Each row of a before or after table is a point. One or more steps were done to the points. Then noise was added and the rows were shuffled. The steps act on columns, c1 being the first. Write out the steps. A step turns or swaps two columns, mirrors them in a line or flattens them onto one, adds a multiple of one to another, or multiplies or shifts one. Angles are multiples of 10 degrees, from the lower column toward the higher: turns from -170 to 170, lines from 10 to 170 but not 90. Use the fewest steps. Two steps may share a column if one is a turn and the other turns, adds or multiplies; they go together, in the order done. Otherwise the lowest column goes first.

Before (13 x 2):
[[  9  31]
 [-25  -9]
 [-48  14]
 [ -5   9]
 [  7  16]
 [  2 -34]
 [ -4  10]
 [-10  -2]
 [ 30  -5]
 [  8 -15]
 [-35 -21]
 [-46 -49]
 [ 17 -25]]
After, 13 rows:
[[-14 -26]
 [  1  10]
 [-31  59]
 [-16  -1]
 [ 10   2]
 [ 14 -12]
 [ 11   0]
 [-30  -9]
 [ -8  40]
 [  1  26]
 [-33  11]
 [ 26 -18]
 [ 29  42]]
Steps: turn c1 and c2 by -110 degrees

Before, 13 rows:
[[ 44 -23  21  30]
 [-10  15  29   9]
 [ 14 -31 -48  12]
 [ 46   3 -10   9]
 [-24 -21  23 -22]
 [ 41  22  18  18]
 [ 42 -17 -23 -12]
 [ 18   7  18  31]
 [-28   2  32  60]
 [-14  46 -30 -11]
 [-36  32 -12 -29]
 [ -3   9  -6  45]
 [-36 -14 -10 -19]]
After:
[[-29   8  12  16]
 [  0  30  24   5]
 [  2  45  -5   8]
 [ 13  19  43  22]
 [-16 -19 -35 -14]
 [-32 -21  -2 -20]
 [ 13 -12 -29  47]
 [ 37   9  29   2]
 [ 11  29  48 -24]
 [-43  60  -1   1]
 [ 47   9 -22 -32]
 [-14 -31 -36  33]
 [ 47 -11  16 -16]]
Steps: turn c1 and c3 by 50 degrees; swap c2 and c4

Before (13 x 8):
[[-16  32  13  22   9 -13   2 -23]
 [-20  33  -7  -6   3  -8 -19 -21]
 [-29  19  -7   7  -7 -16  12 -13]
 [  0  -1  34  -1 -29  37   1   5]
 [ 12 -15  13 -10  19  -4 -43   3]
 [-22  17 -14  21   1  22  35 -19]
 [-34  28 -17  36 -18  17  13 -35]
 [-25  -8  -6 -24   7 -21  -9 -31]
 [  0 -15  34   3   3  32 -17  -8]
 [ -4  11  -2 -22  14  -7 -28  -3]
 [-26  -5  -9   6  -4  -9 -10  -1]
 [ 11  -3   1 -20   0  -8 -15  -8]
 [-10   1  45 -23   3  42 -16  22]]
After:
[[-13  26  26  28  36   0   8   1]
 [ -8  39 -18  25   1  -4  11   9]
 [-20  36  -3   1 -20  10   0  12]
 [-17 -16  15 -20 -14 -60   0  14]
 [-24  23  -9  16  12  15  -4   7]
 [-19  45  23  46  14   6 -14  -3]
 [-13  10  -6 -20 -30   7   9   6]
 [  2  -5  11   5 -17 -46   1 -18]
 [  8 -12  -8 -14 -47  -8  10  -9]
 [-23  -3  -2  16  -9  14  -7  -4]
 [-31  16 -17 -14 -11  17   7 -25]
 [  2   4  -9 -22 -15   4  -3  -9]
 [  0  -4  14  -2   6 -47 -29   3]]
Steps: turn c1 and c4 by -20 degrees; turn c2 and c8 by 50 degrees; turn c3 and c6 by -120 degrees; mirror c5 and c7 in the line at 50 degrees

Before (8 x 11):
[[-11 -15 -35  -1  -1 -14   7  -3   1  -6  16]
 [  5 -10 -15  -2   5 -20  -1 -10   3  -9  23]
 [  6   5 -12  -2  25  16  -1  12  30  21   0]
 [-15  -5  -8   7  18   4   4   4  29   6  15]
 [ -5   1  20   8   3  19 -10  -8   4  -5 -10]
 [  3  -5 -11 -12  -5  -2  -1  -5  27   2   6]
 [ -8  -6 -18 -15   3  -5  -3 -16   5   6  21]
 [ -1  -7  32  10 -11  30   3  -5 -10 -10   9]]
After, 8 rows:
[[-11  -6  14 -17   2  -4 -11 -17   8   6  18]
 [-18  -4   3   8  19   3  -9   3  57   7  11]
 [  3  -6   8 -11  -4  -2  -8  -6  55   1   6]
 [-15 -15  18  -2  -1 -12 -32  -3   2  -6  13]
 [ -1  -8 -24   9 -10  29  24  -5 -19 -10   7]
 [  2  -9  11  -3   6 -20 -14 -10   6  -9  23]
 [  6   5   7  -2  25  15 -11  12  60  22   1]
 [ -3   1  -6   7   3  20  22  -8  10  -5 -10]]
Steps: turn c1 and c11 by 10 degrees; turn c3 and c7 by 130 degrees; multiply c9 by 2

Before (10 x 14):
[[ 23  13 -53  40  15  40 -21  28 -11 -22   4  19  14   6]
 [-51  -7   3  28 -17 -47 -39 -21 -16 -13  57   9 -14   6]
 [ 27   1  20  16 -24   4  -8   3   1 -45 -26   4  -8  -3]
 [  7  -6  29   0  12   8  11  19   2 -31  39  15   4  47]
 [-16  22 -29   4 -11 -59  -9   6 -60  23  -6 -51 -21  -8]
 [-23  -5  -1  24 -23  10  -6 -25  16 -41   0 -33  -7   7]
 [-37  10   1  35 -23  20  34  -2   0 -12 -48  -9  13  11]
 [-22   7  10  -2 -23  28 -13 -13   3 -16  22  39   1  -6]
 [-45 -12   9 -14 -43  24 -11  56  -6  -3 -37   3  19  12]
 [-31   2  14  21 -16  30 -47  17  -5   3 -19   4  -8 -27]]
After:
[[ 16   2   0 -24 -23  10  -6 -25  17 -41   0 -35  -6   8]
 [ -8  41  30   1  13   8  12  18   1 -31  37  14   5  48]
 [-31  19 -52 -17  15  38 -22  27 -11 -23   5  18  14   5]
 [ 42   1   2 -36 -15 -47 -38 -21 -14 -13  56   9 -14   6]
 [ 21   1   9  -5 -22  27 -13 -13   3 -18  23  39   0  -7]
 [-29  -3  19  -2 -24   5  -6   3   0 -44 -26   5  -8  -4]
 [ 26  21   1 -36 -24  19  33  -1  -1 -12 -48  -8  14  11]
 [ 47   1   9  -8 -44  24 -11  57  -6  -3 -38   2  19  13]
 [ 24 -25  15 -25 -15  29 -48  16  -5   2 -19   5  -7 -28]
 [ 13  13 -29  -7 -10 -59 -10   3 -60  22  -5 -50 -22  -5]]
Steps: multiply c4 by 0.7; turn c1 and c4 by 160 degrees; add 1 times c14 to c2

Before (12 x 20):
[[ -4   7 -11   8  -2  -9   2   5   8  -3  15   2   9  -6  -2   2  -3  10
  -12  -1]
 [ -2  -4  -5   8   6   0  -2   2   5  -2   8   4  20 -12  -3  -5   2  10
    1  -1]
 [ -2   3  -5  -1   7  -5   9  -3  -1  -1   7   2  -2   6  -7   7  -3  -4
   11  -8]
 [ -6   3 -10  -5   0   5   6   4   7  -2  12   6  25  -2  -6   0   0  -1
  -11  38]
 [-10 -14 -12   4  -6   7  10   1   7  -4  13   1   1   1  -2  -4  -8  19
   -5  -6]
 [-10   5  -8   7  -9   7  -9   0  -1 -12  15  -3   7   0  -6  -5  -8  28
   -2  -2]
 [-11 -10  -5 -60   4   3  -8   1   5  -5   6  11  -1  -3  -5   2   0  -2
    3  -8]
 [ -2  -5  -7  -2   3   3   8  -8  -3  -7   5  -3  13   5   9  32 -13  -6
   -5  -9]
 [-11  -4 -15  -2   0  -7   7   2 -17   0  16   3   1  -3   4  -1  -4  -2
    7  11]
 [ -5  -6  -4   3   6   6  -5   4   5  -4   2   8   1  -7   6  -8  -2  -7
   -7  17]
 [-43   3 -14   9   2  -2   0 -23   1  -7 -14 -12  10  -5   8  33  -5   0
    0  -9]
 [ -5  -5 -16   5   2   7   4 -16 -19   1 -15   5  -1   4   3  -2 -24  -4
  -11 -10]]
After:
[[ -6  40 -11  -5   0   5   5   4   8  -1  14   6  24  -1  -6  -1   2   0
  -13  25]
 [ -3  14  -6  -3   2   2   8  -8  -3  -7   5  -4  13   4   8  32 -12  -5
   -5  -7]
 [-10 -13 -12   3  -6   7  10   1   5  -4  13   0   1   0  -2  -4  -7  19
   -6  -4]
 [ -3   0  -4   0   7  -5   8  -3  -2  -1   7   3  -2   6  -7   7  -2  -4
   15  -6]
 [ -4  22 -11   8  -2 -10   3   5   7  -4  16   2  10  -5  -2   3  -3   8
  -13  -1]
 [-11  -3 -15  -3  -1  -7   7   2 -17  -2  17   3   2  -4   3  -1  -4  -2
    9   9]
 [-11  16  -8   8  -9   6  -8  -2  -1 -12  15  -4   8   0  -5  -4  -8  28
   -2  -2]
 [-45  19 -14   9   2  -1  -2 -23   1  -7 -15 -13  10  -6   8  33  -6   0
    0  -6]
 [-11 -11  -6 -59   4   3 -10   0   5  -5   6  14   0  -2  -4   2   0  -2
    6  -5]
 [ -4  -4  -4   2   6   7  -5   5   4  -4   1   9   1  -7   7  -8  -1  -7
   -9  11]
 [ -5  -7 -16   5   2   6   3 -17 -18   2 -14   6   0   2   3  -1 -24  -4
  -15  -7]
 [ -2  27  -5   8   7   0  -1   1   5  -2   6   4  20 -11  -2  -6   2  11
    2  -1]]
Steps: add 1.5 times c13 to c2; multiply c19 by 1.3; multiply c20 by 0.7

Before:
[[-34  30   5  24   3  -3  -2  20  -1 -15   0  14  10   5  12  15  -4  -3
   -8  24   1   4  -4  -4]
 [  3  -5   3 -17   6  17   3  23   7  -8 -11   1  -2   2 -36  10 -60  -8
  -47   6  -6  -8 -12 -19]
 [ -2 -12  -3 -12  19  -5   7  -1   3 -13   2  18   0   2 -12   1   7  -4
   12   2  -1  -2 -20  -8]
 [  7 -15   1  -8  -4  -6  15  20  -4 -17 -10   7  11   2  -4   0   1  10
  -31   3  -1  -4  -5  -1]
 [ 17  11   9 -14  -1  -8  -1 -55  -2  11  -9 -38  -8   6  -8  14   0  -6
   -9   6   6   4  12 -19]
 [  8  -2   5  -9   3  -3  -7  10   4 -17  20  19 -11   2  13  24   7   0
   -5   4   7   0   8   9]
 [ 18  -8  -1  -4   2  -4 -11   3   6   0 -10  -3  -4 -42   8  -1   5  -8
   -8   7  16   3   0   8]
 [ 18 -16   9  -7  -5   7  -9   6  -3  -2   3  20  -8 -16 -14   6   8   5
   -5  14   0  -5  13  13]]
After (8 x 24):
[[ 18  -8  -1  -4   2  -3 -10   3 -51   1 -11  -3  -4   9   7  -1   5  -8
   -9   7  16   3   0   9]
 [ 18 -16   9  -7  -5   7  -9   5 -11  -2   3  20  -8   8 -14   6   8   5
   -5  14   1  -5  13  13]
 [  7 -15   1  -8  -4  -6  15  20  -7 -17 -10   7  11   3  -4   0   1  10
  -31   3  -1  -4  -5  -1]
 [  8  -2   5  -9   3  -3  -7  11  21 -17  20  19 -11  -5  13  24   7   0
   -5   4   7   0   8   9]
 [  3  -5   3 -17   6  17   4  23 -12  -8 -11   1  -2  -7 -36  10 -60  -8
  -47   6  -7  -8 -11 -19]
 [-34  30   5  24   4  -3  -2  20   5 -15  -1  14  10  -1  12  15  -4  -3
   -8  24   1   4  -4  -4]
 [ 17  11   9 -14  -1  -8  -1 -55  -3  11  -9 -39  -8   0  -8  14   0  -6
   -9   6   6   4  12 -19]
 [ -3 -12  -3 -13  19  -4   7  -2   3 -13   3  18   0  -4 -12   1   6  -4
   12   2  -1  -2 -20  -8]]
Steps: turn c9 and c14 by -110 degrees; add 1 times c11 to c9

Before, 12 rows:
[[  7  -1  -1   7  12  -5  -9  -5 -16  12  -5  -2   0   3  12 -15  10  -1
  -13   9  -2   5   5 -21  -1  15   9  -2  -5 -15 -13   1   2  -7   8  -1
    9   0  47   8   1   3  -6   4  -6   7  -9  -2]
 [ -3  15   6  -6   0  22   0  13 -16  16   0  -3  -9  14  17 -28  -7  13
    9   0 -12 -10  -4   3  -5   1   6   6  -5  17  -8   2  31   1   3 -19
    8  -9   5   4 -20  -2 -11  -2  -7   7   0   5]
 [ -5   0 -11   2   6  -6  -5   6  -9 -10  27  -5   3  -3  17  13   7  12
    8   0  -6   6  -4  -8   0   0   8  -7   0   0 -10 -26  -4   1   5  -5
    9 -11  -2  39  -1  19   4  12   6   2   3   9]
 [-42  -1   6   0   9  13  14   3   4 -10  -4  -7  -1  10  17  11  -6  -1
    9  14 -14 -14   5  -8  14   7  11   3  33  21   3 -11  -1   2   4  -4
    5  -4  12   6  -9  -3  -4  12  41   9   7   8]
 [  7   9   2  13   4  -2  -5   5 -14  -4  -2  -2  -4   1 -10   9  -1  11
    4 -25   1   9  -2  -4  -4  13 -33 -19  -4 -15  19   2   1   1   0  -6
  -60   5  -1  -9   3 -10  -1  -8  -6   6   6 -19]
 [-27   6 -13   5  -1  -3 -10  14  -6  -5  -4   3   0   7   7 -24 -10   4
    0  10 -14   7   2   1  -3  -4  12  -7  -2  11   5  -5   7   3   9 -16
   -7   4  10  -5 -29 -10  41   2   0  -4   4  -5]
 [  3  -2   6  10   0  -4  -6   5  14  14  11   5  -2 -41 -12   6  -5   0
    8  11   6 -25   1   3   3  12 -22   2   0  13  -1   1  -3   4   8  -3
    7   8  -1  -9   5 -11  24 -29   3   1   7   6]
 [-10   9 -38   9   4  16  23  -3 -15   9  10  -7 -11   4  17  11 -10  -3
    6  -3   7   6  -2  -3   5  13   8   4   8  23   2   0  11  -8   8   9
   10  10  -4  -7 -10  -7  -6   7  -5  -4  -1   0]
 [  5   7   6  -5  24  -3  -1  -4 -14   6   0  -6  34   7   8   8 -10  13
  -11  13 -13  13  -4 -10  -1  12   0   5   1  23  -5  -4   5   4 -24  -3
   -1   1  -4   8 -14  -9  -1  10  -2 -38 -52   3]
 [ -3  15   0  -4   5  21   4   6 -12  -9  -5  16  -6 -24 -11  11   8  -2
  -33   4  -7   7  16   1  -1   9  -1   3   0  -4  -9   3  -6   3  -2 -18
  -22  12   0  -4  -9  -9 -10 -11  -5   7 -14  -7]
 [  2  13   6  -7   8  -1 -10  13 -12 -10  -3  -8   4 -19  15  11  18  -1
    9  13 -15 -20  13  -2  -2  13  12 -16  -1  24  -4   0  -2 -20  -3  -1
    5 -32  -2  -3   6  11  -6  11   1   9   7   4]
 [  2   6  -7  21  -2   6   0  -2  11  12  28  -2  -2   1  17   9  -7  -2
   -7   9 -13   7  -4  -1   3   7   5   8  -4  24 -12  -4  -6 -16  -3  11
   -3   6  -4 -11   8  -8 -12   9   2   9   5   2]]
After (12 x 48):
[[  7   7   1  12   3  -3  -8   6 -15  -4  -1  -1  -4   0 -11   8   0  11
    4 -26  -7 -32 -19  -4  -4  12 -32 -17  -3 -15  19   4   3  31   1  -7
  -62   3   0  -7   3 -10   1  -8  -6   8   6 -20]
 [  3   7  -8  22  -3   8   0   0  11  11   1  -4  -3   1  16   8  -7   0
   -7  10 -22 -32  -2  -2   4   7   5   9  -3  24 -13  -3  -5  14  -3  10
   -4   5  -5 -10   9  -8 -10  11   3   7   6   2]
 [  7   5   7  -5  24  -4  -1  -3 -13   5  -2  -7  36   7  10   7 -11  11
  -12  13 -24 -25  -3 -10  -3  12   0   5   1  23  -4  -5   6  33 -25  -4
    0   2  -3   8 -16  -9   0   9  -3 -39 -51   2]
 [ -4  14   5  -6   1  23  -3  14 -16  17   0  -2  -7  14  19 -26  -7  11
    7  -1 -21 -51   0   2  -3   1   8   6  -6  17  -8   0  32  32   2 -18
   12 -11   6   6 -19  -4 -11  -4  -7   8   2   6]
 [-26   5 -14   5  -1  -3  -9  15  -7  -4   0   3   1   7   8 -25 -10   4
    0  11 -22 -34   7   2  -5  -4  13  -7  -3  11   6  -4   8  34  10 -16
   -5   6  11  -6 -28 -11  42   4  -1  -6   4  -4]
 [  3  -3   3  10  -1  -3  -6   4  12  14   0   7  -1 -43 -12   6  -6   0
    7  10  -4 -63 -10   3   0  13 -22   2  -1  13  -1   0  -3  35   8  -4
    6   7  -2  -9   3 -12  23 -27   2   2   7   6]
 [-39   1   5   0  10  14  14   4   5 -10   0  -4  -4  10  17  12  -6  -2
    8  13 -24 -55  10  -9  13   8  13   4  34  20   4 -11   0  32   2  -5
    5  -4  13   4 -10  -2  -4  12  40  11   5  10]
 [  6  -2  -2   8  13  -5 -10  -4 -14  13   1  -2   1   4  11 -16   9  -2
  -14   8 -12 -35   8 -20  -1  15  10  -1  -5 -16 -13   2   1  25   7   0
    9  -1  48   7   2   5  -5   3  -7   8 -10   0]
 [ -2  15  -3  -7   4  23   4   7 -13 -11   0  17  -5 -26 -10   9   8  -1
  -32   6 -17 -33  16   2  -1   8  -1   2   0  -5  -8   3  -6  33  -1 -19
  -20  13   1  -6  -7  -7 -10 -12  -7   5 -12  -8]
 [ -9   8 -38   8   6  17  23  -4 -16   9  -1  -6 -11   2  17  10 -12  -3
   10  -3  -3 -35   3  -4   7  14   8   3   9  23   1  -1  10  23   7   8
   11  10  -5  -9 -11  -6  -6   7  -6  -5   0   0]
 [ -5   1 -11   0   7  -5  -4   6  -8 -10   0  -5   3  -4  18  13   6  12
    9  -2 -17 -36  -1  -7  -1   0  10  -7  -1   0  -8 -27  -5  30   4  -5
   11 -13  -3  40   0  20   4  11   8   1   2  12]
 [  2  12   7  -6   7   1 -11  10 -13  -9   0  -7   6 -17  14  12  16  -1
    9  13 -24 -60  17  -3  -2  13  11 -15   0  23  -1   2  -4  10  -3  -2
    3 -32  -4  -4   6  11  -7  11   2   9   6   5]]
Steps: multiply c11 by 0; shift c21 by -10; shift c22 by -40; add 0.5 times c27 to c23; shift c34 by 30

Before, 14 rows:
[[-24  33 -13 -16 -29  10  -7 -53  -7   5 -27 -39  18  -7 -17  -3  10  -8
    9  -8   7  10 -27 -17 -21 -17 -26  -4 -13  -3 -12  25 -13  43   2  25
  -32 -24  38 -33 -11  -8 -24 -22  -9  -8 -26   9  -3 -14  25 -14  45   3
  -26   4   7 -35   8   2  17 -43   3   1]
 [ 10  -2 -12 -32  -4  17   2  25  -7  -7   9  -6 -12   0  23   2  -6   2
   -9  14  25 -13  15  12  -9 -12   5 -30   6   9  17 -18  -2   1   1 -14
   -2 -18  17  -8   3   5   6   5   8   9   7  -3 -16   1  -8  27  23   9
   12  -1 -16   2 -34   0  -6 -13  20   7]
 [ -8   6 -15  -5 -13  22 -15 -11   1  14 -25   2  12  -9  18   3  12  20
    4 -15  -7  20  -6 -21  -1 -27 -20 -13   2 -34 -29 -22 -40   1   8 -30
    4   2  -6  -3 -23  -5 -17   4 -19  -5  -7  27 -17  14   6  -8  52 -31
  -18  23  -9 -15  11  26 -11 -16 -18  11]
 [-13  -1 -25 -22 -10  13  -7 -20  -7  11 -20 -12  24 -15  -2  17  13  26
  -24  -6  -3  33 -29  -3  -7   2  -5 -17  -2  -7 -32 -23 -21  23  -5  21
  -13  13  27  -9 -28   1 -19 -24 -28  -3 -13  25  -1  19  15 -11  60  -8
  -12  17 -31  -8  18  19   2 -25  -5  20]
 [ 24 -17   2 -17   5  17   8 -18   4   1  24   0  -2  14  11 -11   2  15
    9  26  22  16   9   8  13  -5   5 -14   9  15  12 -26   5  -9 -11 -11
  -16  11  -9  -7   6  -8  -3  15  11  -5  19   5 -28  15  -4  13  17  10
    6   1 -16 -15  -9   0  -4   2   6   7]
 [ -1   2 -15   5 -11   4   4  10  24 -17  -1   7   5   7   7 -12 -32 -29
   10  17  23   5 -15  -3   0   5   0  -1  -7  29  11  13   7   7 -13  -5
    5 -24 -10  -6   5  29  -2  10   9   9  14   4  -3  -1 -10  12 -11   7
   18  10  20   5   7 -24 -22   3  44 -12]
 [ 21  -5  -9  10   4  29 -26 -12 -18  27 -14   6  26 -38   4  26   8   6
   -9 -19 -22  35  -9  14  19 -35 -22 -31  -1  -8 -22 -24 -22  -9  21 -17
    2   7  -8  11  -1   8  -7  -8 -14 -16  24  32 -19   8 -33 -38  20 -26
   -1  26  10  -2 -18  41  -4 -13 -10 -27]
 [  7 -17  -4  -1  19 -13 -10   9  13  -9  -1  13 -10  29   3  -4  -6 -14
   -4  20  15   9  -2  17  14  -9   1   1 -15  16  17  -7  11 -18  -5 -12
    8  -9  10 -19  22  25   6  12  34  -5   9   0  -4  -3  -8  27  -4  -2
   11 -18  10  20 -22   2 -22  -2   5  10]
 [ -1 -15  -7   2 -10   3  17 -10   8  -3   1   1   0  -1  -1 -25 -18   1
  -13  36  25   8 -20  -3  -3  -3  19   0   1  -5  20 -12   7  -4  -5 -25
   10  -3   4  -6  12  20  25   1  20  15  16   1 -13  -4 -23  25   7   6
   13 -10   2   5 -25 -16 -20 -20   8 -18]
 [-19   6  -2  11  -9  -8   3 -41  20  -6 -11  -6  18  27  -7  -5 -14 -31
   18  -4  28  -4   7   2 -17  41   5  -9  -6  12   6   7  15   8  -1  -8
    5 -38  10 -25  18  28  -7 -23  -4   7   9   5  10 -34  -4   5  10 -14
   21   8  22  -4 -14 -14 -12  -4  21 -25]
 [  4  -7 -14  14 -16   3  -7   3  16  -1  -8   2   6  13   6  -2 -17  -8
   10  16  35   1  -2  -8   6   8  16   9 -11  55   3 -15   6   6  -5 -16
    4 -17 -10 -24  13  12  22   2   0  15  15 -14 -26 -22  -9  18  14 -10
    6 -19  21  23 -15  -3 -12  -1  17 -18]
 [ -3 -15 -10  -8   7  31 -37  -6  -1  16 -30  19  34 -39   4  17  12  22
  -16  -2  -8  23 -11 -26  12 -18 -12 -24  27 -26 -34  -8 -17   0  15   4
    8  -4   2  -3 -17 -22 -32  11 -23 -18  15  15  -8  -5 -13 -11  35 -11
  -12  12 -14  -3  16  29   2 -10 -30 -16]
 [ -3  -4   9   8  -9  -7  15  -2   2  -5  14  -6 -11   9   4  -6 -19 -32
   -5  10   5  10  -8  -4   6  14   0   1   1  26   2 -13  -1 -31   6  -7
   23 -22  -1 -11  24  27  18  16  13   9  29 -10 -14 -33 -16  18  18  11
   10   1  12   0  -1  11 -10   3  29 -10]
 [  4 -13  -1  -7 -16  19  -1   6  -5  -1   3  21 -12  12  29 -13 -14  -6
    7  21  -1  -8  -7  15  -3   9  15  -8  -7   7  -3 -16  10   2 -17   1
   23   2   2 -12  10  17   9  11  32  -7  39 -14 -23   0 -15   4  16 -19
    9 -12   8   7 -13 -14  -9  -2  13  -5]]
After:
[[ -3  -3   5   7  -7  -9   9  -1   4   2  15  -7 -11  11   4  -8 -19 -32
   -4   9   5  10  -9  -4   9  15   1  -2   0  26  -9 -13  -1 -32   7  -8
   25 -23  -2 -10  25  28  19 -20  11  12  29 -10 -13 -32 -17  17  19  11
   10  -3  10   0   0   9 -10   3  26 -10]
 [  0   1  10   3 -10   3   2  10  24  23  -2   7   4   9   4 -13 -34 -28
   11  16  22   4 -14  -3  -2   5  -1  -2  -8  29  13  10   9   5 -14  -6
    5 -24  -9  -7   7  30  -2 -11   7  10  14   4  -3   0 -10   7 -10   7
   17 -12  19   7   7 -25 -24   4  45 -12]
 [-13  -1   2 -23 -10  13   4 -21  -6 -24 -18 -12  23 -15  -3  16  12  26
  -23  -8  -2  34 -30  -2  -7   2  -4 -20  -3  -4  33 -24 -24  21  -5  25
  -12  14  27  -5 -27   2 -20  25 -28  -1 -14  23   1  19  13 -11  60  -6
  -13 -21 -29  -7  18  20   1 -25  -4  19]
 [  9  -4  -2 -34  -1  15  -1  25  -7  21   8  -6 -13  -1  22   2  -6   2
  -12  14  24 -13  16  12  -9 -13   5 -30   7   8   6 -20  -4   4  -1 -13
   -2 -19  17  -9   3   2   6  -6   9  10   5  -3 -17   2  -7  30  25   7
   15   0 -14   3 -32   1  -8  -9  20   8]
 [ -4 -14 -10   2  -9   5  15  -8   6  21   2   1   0  -2   0 -26 -17   1
  -13  35  26   8 -23  -2  -3  -2  17   1   0  -3  -3 -13   8  -4  -6 -24
    9  -4   5  -6  14  22  25  -7  19  15  18   2 -12  -4 -22  27   8   7
   13   9   2   6 -26 -17 -19 -20   7 -17]
 [ 24 -17  -6 -18   4  18   1 -19   4   9  24   1  -2  13  11 -10   2  14
   10  26  23  18   6   7  13  -4   5 -14   8  14  -6 -25   4 -10 -13 -10
  -17  12  -8  -5   6  -9   0 -16  10  -6  18   3 -29  17  -2  14  17  10
    8  -3 -19 -15  -8   1  -5   1   6   5]
 [ -8   8  -3  -5 -13  22 -16 -10   0 -26 -26   0  13 -10  18   3  11  20
    3 -15  -5  21  -7 -20   1 -27 -18 -12   2 -33  23 -25 -40   1   7 -32
    3   3  -4  -2 -20  -4 -18   0 -18  -3  -6  26 -15  15   5  -6  51 -33
  -17 -25 -11 -17  11  28 -10 -17 -19  12]
 [  8 -17   0  -2  21 -14 -16   8  14  18  -1  13 -11  28   5  -5  -5 -13
   -5  20  17  10  -2  17  15  -8   2   2 -15  18  -2  -7  10 -18  -6 -11
    6  -7  11 -18  21  26   7  -6  33  -5   9   0  -3  -4  -7  28  -4  -1
   10  20   9  20 -19   2 -21  -3   2   9]
 [-27  32  -2 -16 -29  12   0 -51  -8  -8 -26 -37  18  -7 -19  -4   9  -6
    9  -8   7  11 -27 -18 -21 -16 -27  -4 -12  -3  16  25 -13  44   1  26
  -31 -26  37 -33 -10  -7 -26  23 -10  -8 -24   8  -4 -14  25 -18  44   2
  -25  -4   5 -34   4   2  17 -41   3   3]
 [ -3 -15   0  -7   4  31 -38  -6  -3 -35 -27  18  32 -39   4  18  14  23
  -15  -1  -8  23 -11 -26  10 -17 -13 -22  28 -25  20  -6 -14   1  14   7
   10  -2   1  -4 -15 -22 -34   3 -24 -18  17  18  -9  -5 -11 -11  34 -14
  -14 -12 -14  -4  16  30   5  -9 -30 -17]
 [-20   4   2  11  -8  -8  12 -41  20   9 -12  -9  21  26  -4  -3 -15 -32
   18  -5  26  -5   7   3 -16  42   4 -11  -2  12  -1   4  17   9  -1 -10
    6 -38   8 -25  19  25  -7  21  -4   8  10   4  11 -33  -4   4  12 -14
   23  -8  21  -7 -12 -12 -11  -6  21 -25]
 [  3 -14   1  -9 -16  18  -5   8  -4  -1   3  21 -13  12  31 -13 -14  -9
    7  22   1  -9  -8  16  -3   7  15  -9  -9   7   3 -14  10   5 -19  -2
   21   1  -1 -13  10  16   9  -8  31  -6  39 -13 -24   1 -14   7  17 -19
    8  11   8   7 -14 -14  -7  -2  11  -4]
 [ 21  -4 -14  10   5  28 -23 -11 -20 -29 -13   6  27 -37   5  25  10   6
   -8 -20 -20  35  -9  15  17 -35 -25 -33  -3  -8  15 -25 -24 -10  21 -16
    3   8  -8   9  -1   6  -5  18 -12 -15  22  33 -18   9 -32 -35  18 -27
   -1 -27   9  -4 -17  39  -4 -11 -10 -24]
 [  5  -7  -2  12 -15   5  -6   7  17   7  -6   1   5  11   8  -4 -16  -6
    8  14  34  -1  -2  -9   6   6  17   8 -10  55  10 -17   5  10  -5 -14
    4 -16  -9 -23  13  13  22   1   1  14  14 -13 -28 -23 -10  19  14  -9
    5  20  23  25 -16  -4 -13  -3  15 -19]]
Steps: turn c3 and c31 by -110 degrees; turn c3 and c10 by 120 degrees; mirror c7 and c44 in the line at 170 degrees; multiply c56 by -1
